Each row of a before or after table is a point. The points were changed in one or more steps. Then noise was added and the rows were shuffled. The steps act on how far a point lies along the listed directions, d1 being the first. Write out the steps. A step turns or swaps two directions, mirrors them in a line or flattens them onto one, adds a multiple of one to another, or multiplies one. Angles are multiples of 10 degrees, from the lower direction toward the higher: turns from -170 to 170, lines from 10 to 170 but not 90. Use the fewest steps. Two steps may share a direction if one is a turn and the other turns, adds or multiplies; they go together, in the order done. Otherwise the lowest direction goes first.
In the rows, zero is written as 128.

Directions:
(1): [173 169 124]
(2): [169  84 134]
(3): [129 121  68]
Before (9 x 3)
[[115 148 143]
 [112 175  99]
 [165 115  62]
 [138 142 104]
 [ 81 132 150]
 [188 131 119]
 [116 122 101]
 [ 81 131 144]
 [207 164 102]]
After (9 x 3)
[[205 167 137]
 [168 121 100]
 [118 118  88]
 [ 81 125  96]
 [113 166  29]
 [140 142  97]
 [114 144 111]
 [186 135 176]
 [ 84 126 103]]
Steps: add -1.5 times d2 to d3

Directions:
(1): [172  90 164 113]
(2): [118 171 181 115]
(3): [ 75  90 145 111]
Before (12 x 4)
[[ 99  89 112 128]
 [ 92  99 191 108]
 [ 65 100 136 127]
 [103 155  81 154]
 [208 146 163 108]
 [112 120  84 131]
 [176 119 183 100]
 [ 82  83 158 107]
 [120 138  40 163]
 [170 157  94 137]
 [100  93 128 100]
 [188 193 138 121]]
After (12 x 4)
[[170 208 124 126]
 [ 67  99 136 126]
 [128 106  95 127]
 [ 79  86 155 107]
 [150 112  63 153]
 [ 76 113 178 116]
 [177 152 100 134]
 [161 131 171 106]
 [106  89 133  98]
 [112 148  86 152]
 [111  75 125 123]
 [195 158 153 113]]
Steps: add -0.7 times d2 to d1

Directions:
(1): [144 159 145 150 123  92  84  61]
(2): [ 73  66 153 145 122 141  88 117]
(3): [174  78 137  76 168 108 117 117]
(4): [153 140 118 168 182 165  82 157]
(5): [152 111 176 175 122  79 145 169]
(6): [168 103  86 133  63 129  92 145]
Before (11 x 8)
[[ 98  89 175 155 177 107 143 151]
 [ 81 159 130 118 176 142 115  95]
 [120 121 122 133 143 122  95 106]
 [121 148 121 220  86  90  55  84]
 [126 153 149 158 141  81 119  82]
 [145 148 164 105 185 130 169 151]
 [ 80  78 172 168 163 116 109 108]
 [ 78 172 140 105 138 118 189  91]
 [ 94  85 179 137 139 105  75  71]
 [172 211 106 140 125 110 198 144]
 [115 107 175 116 118 135 108 120]]
After (11 x 8)
[[112 109 174 122 115 137 111 124]
 [ 95  84 186 148 136  99  80  85]
 [128 112 129 132 147 112  93 106]
 [ 92 162 145  95 148 109 183  83]
 [106 137 142 101 193 122 104  84]
 [161 219 103 148 118 117 202 149]
 [133 158 156 109 177 141 172 153]
 [ 68 114 162 176 156 129 156 164]
 [ 65  89 169 182 152 125 118 121]
 [115 152 133 247  75  84  71 111]
 [120 156 157 177 132  78 130 101]]
Steps: add -1 times d5 to d3; turn d1 and d5 by 20 degrees

Directions:
(1): [165 106  81 147 120  54 116 130  97 162 162]
(2): [155 101 127  72 129 173 137 140 123 125 209]
(3): [143 108 179 188 107 158 104 150 146 187 145]
(4): [110  78  88 158 127 147 109 198 124  81 117]
(5): [168  69 109 107 120 152 169 111 130 161  66]
(6): [168 158 112 117 211 134 104 164 158 153 113]
Before (10 x 11)
[[158 127 135  94 151 131 117 132 147 153 152]
 [201  71  68 109 178 104 120 118 122 164 122]
 [158 112 126 152 112  82 131 112 103 172 123]
 [173  84 120  91 127 130 138 103 102 158 168]
 [167 176 136 122 113  83 129  69 128 202 197]
 [ 86 127 199 142 106 172 128 140 134  79  82]
 [157  81 111 135  84  95 141 101 123 162 142]
 [ 83 151 122  71 144 201 164  98 142  57  66]
 [186  90 106 143  91  91 164  94  94 170 112]
 [159  97 125 104 117 144 143  81 147 199 100]]
After (10 x 11)
[[152 142 121 145 147  72 112 124 104 157 133]
 [178 169  96 144 171  73 102 148 112 149 149]
 [147 164  59  57 114  60 161  61  98 118 164]
 [ 79 132 123 123 162 223 121 168 159  61  91]
 [154 162 101 127 151  67 103 135 141 149 171]
 [ 98 154 226 149 130 165 115 145 149  99 107]
 [154 108 113  64 135 122 148 102 130 126 128]
 [204  75  62 114 188  99 112 127 128 161 127]
 [163 135  88  58 180 107 128 114 102 125 176]
 [145 165  95  73 193 119 107 109 152 151 118]]
Steps: add -0.7 times d2 to d4; turn d3 and d4 by -70 degrees; swap d5 and d6

Directions:
(1): [122 182 174 120 144  91 140 105 153  98 141 203]
(2): [180 119 147 121 216 155 100 159 150 135 154 125]
Before (13 x 12)
[[169 100 129 112 223 155 103 154 147 138 148 134]
 [ 94 114 131 129  83 126 124 120  91 122 112 125]
 [141 134 130 126 127 131 133 106 118 114 134 138]
 [109 115 106 112  92 117 143 116  90 141  98  98]
 [136 186 170 113 167 111 133 131 163 103 156 209]
 [145 181 171 114 209 111 123 129 185 121 158 199]
 [197 100 124 133 215 161 105 164 136 152 134 107]
 [133 111 138 110 136 125 130 130 119 146 134 104]
 [154 119 143 127 179 146 113 150 127 148 156  85]
 [123 155 154 108 145 106 135 106 151 113 145 188]
 [114 177 148 141 102  70 150  94 118 105 117 192]
 [135 156 153 129 163 101 140 123 155 111 137 155]
 [157 164 182  95 233 144 118 136 191  96 155 222]]
After (13 x 12)
[[ 66 112  63 141  34 127 148 113 109 157  92  82]
 [159  83  86 150 134 145 112 157  93 158 114  61]
 [148 110 156 120 173 147  97 150 117 127 136 130]
 [104 100  69 136  52 150 137 145  99 147 114  79]
 [106 111  97 141 100 120 143 124 118 133 108  84]
 [124 133 156 104 125 107 135 117 125 135 131 133]
 [ 91 170 157 125  95  94 155 100 123 114 138 146]
 [146 121 117 127 123 140 127 109 112 123 129 115]
 [ 69 138 113 124  66  89 155  86 120 109 107 177]
 [102 174 133 138  70  76 168  81 121 109 103 187]
 [113  91  82 118  98 147 126 125 111 150 121  88]
 [162 133 150 101 190 120 119 140 127 133 128 138]
 [ 46  92  60 124  12 147 168 105 101 135  78 103]]
Steps: turn d1 and d2 by -160 degrees

Directions:
(1): [150 174 149 173 133  75 139 117  78  94 124 125  63 198 122 157 118 124]
(2): [146  64 159 139 153 129 207 194 113 118 132 140 159 147 121 164 162  96]
(3): [145  88 116 117 158 153 134  65  93  57  85 107 125  81 148 167  94 107]
Before (13 x 18)
[[106 151 134 123 123 150  85 110 132 149 114 119 137  77 157  94 106 129]
 [113  88 132 124 134 141 155 186 140 150 131 136 178  98 130 112 140 116]
 [133  70 117  87 155 154 168  79 123  72  87 104 139  73 150 166 119 104]
 [145  90 155 123 142 120 136 131 114 128 121 106 136 137 122 151 120  99]
 [156 195 162 161 143  86 156 123  44  96 145 132  76 219 123 158 108 126]
 [102 180 104 129  85 101  83 157 174 207 164 165 111 168 115  75 123 158]
 [155  78 111 122 157 144 191  94  94  78 106 101 157  85 159 173 115  74]
 [127 110 100 105 160 160  74  32 135  73 105  95 148  58 154 139  69 136]
 [124 160 178 138 109  85 152 168 139 174 163 151 141 162 115 119 136 154]
 [110  99 112 107 107 163 138 155 164 176 151 151 190  98 117 106 152 128]
 [121 167 112 117 125 124  93 103 159 127 126 111 127  88 131 105  90 132]
 [136 187 171 180 127  47 124 149  95 149 165 152  56 239 110 134 133 133]
 [ 93 139 125 138  97 109 143 197 179 184 169 159 176 167  89  93 213 152]]
After (13 x 18)
[[ 96  51 115  66 135 187 101 130 187 180 143 146 205  42 137  90 132 126]
 [127  76 146  85 141 157 153 102 140 121 116 130 190  53 144 142 107 136]
 [135 144 133 145 113  97 187 190 139 180 170 133 152 162 125 121 166 110]
 [125  41  92 108 153 175 146  67 117  47  83 116 184  55 132 164 146 107]
 [136 116  88 114 136 137  96  45 106  78  87 126  97  91 147 143  61 120]
 [123 166 152 136 113  78 166 167 137 153 149 136  96 198 115 132 161 137]
 [128 199 154 172 130  97  96  96  77 112 107 112  70 151 154 124  92 123]
 [137 251 154 193 121  34  82 114 106 124 167 122  42 251 117 125 107 161]
 [ 99 108 123  69 121 188 128 176 171 208 171 147 223  86 130  75 146 145]
 [131  93 152 112 132 127 133 160 142 160 139 118 155 134 117 124 138 110]
 [147 109 120 145 142 139 156  86  82  75 106 127 122 125 128 175 105 103]
 [126  88 131 136 151 135 164 151 103 100 105 121 153 101 140 145 117 103]
 [138 212 130 156 126  78 102  99 117 100 123 107  71 149 123 131  81 131]]
Steps: turn d1 and d3 by -150 degrees; add -1 times d2 to d1

Directions:
(1): [101  94 109 131 169 168 164 145 206 134 171  93 118 135 107  87 121  65
 168 146]
(2): [108 111 125 123 183  96 132 150 128 166  95 121  87 151  66 145  65 158
 122  55]
(3): [140  82  95 114  63 138  53 130 153 118 108  90  58 114 115 153 156 130
 165 113]
Before (13 x 20)
[[114 112 107 115 150 151 135 140 166 133 127 112 128 122 114 116 121  80
  167 138]
 [121 143 132 130 168 117 164 143 100 147 102 157 127 131 108 112  97 141
  114 126]
 [128 162 126 139 171 120 188 132 128 135 164 167 200 113 150 104 129 112
   95 139]
 [113 146 139 139 168 100 148 134  88 142 116 137 148 153 112 113 113 152
  106 116]
 [117 106  93 111 103 166 110 125 152 111 167  92 106 130 151 109 161  93
  161 167]
 [107  73  90 114 119 152  96 139 206 129 114  62  52 141  78 121 121  95
  163  96]
 [133 109 106 140  48 198  99 121 170  88 143  96 128 114 174 118 190  87
  159 179]
 [127 162 156 123 149 122 159 127  65 136 116 177 171 134 153 135 101 168
   72 107]
 [124  96 116 128 108 135 131 119 169 114 154 105 104 124 132 121 152  77
  180 137]
 [109 123 130 108 147  94 133 146 109 142 105 132 134 150 104 137  84 141
  118  90]
 [113  70  94 116 146 184 131 146 232 113 164  69  74 130 103  88 125  56
  173 145]
 [109 108 120 129 145 160 147 129 190 128 160  85 109 128 104  97 125  72
  168 152]
 [133 131 111 127 133 134 130 151 142 132 127 136 116 139 137 117 131 121
  124 142]]
After (13 x 20)
[[113  72  97 113 150 187 136 145 236 114 166  70  77 130 105  84 128  51
  169 149]
 [117 130 132 134 160  89 122 143  88 150  95 125 114 152  89 133 104 166
  110  87]
 [135 129 113 129 131 132 127 151 138 131 124 136 115 137 138 118 135 120
  123 142]
 [114 103 117 126 131 162 132 129 192 124 155  82 106 124 108  99 134  75
  171 155]
 [117 108 107 114 145 150 127 140 168 130 124 111 123 118 111 118 125  82
  170 135]
 [133 149 145 118 126 117 128 128  63 135  98 166 141 129 146 153 106 183
   81  91]
 [142 138 118 151  32 227 127 104 172  62 185 114 190 101 229  87 234  51
  152 249]
 [ 90  81 102 124 176 138 140 150 207 151 117  73  66 157  55 110  84  93
  151  77]
 [102 110 128 105 171  81 129 156 109 157  87 127 110 161  76 149  52 159
  115  50]
 [120 122 101 115  92 180 123 118 153  97 188 101 136 123 179  94 180  74
  160 199]
 [124 128 123 125 161 106 139 147  98 154  79 149  93 129  89 129  87 157
  120  95]
 [126 105 120 133 109 145 141 113 169 107 167 111 123 121 147 111 164  64
  179 157]
 [147 143 110 129 103 121 122 126 126 116 147 150 162  97 158 127 164 124
  112 138]]
Steps: flatten d1 and d3 onto the line at 20 degrees; multiply d2 by 2
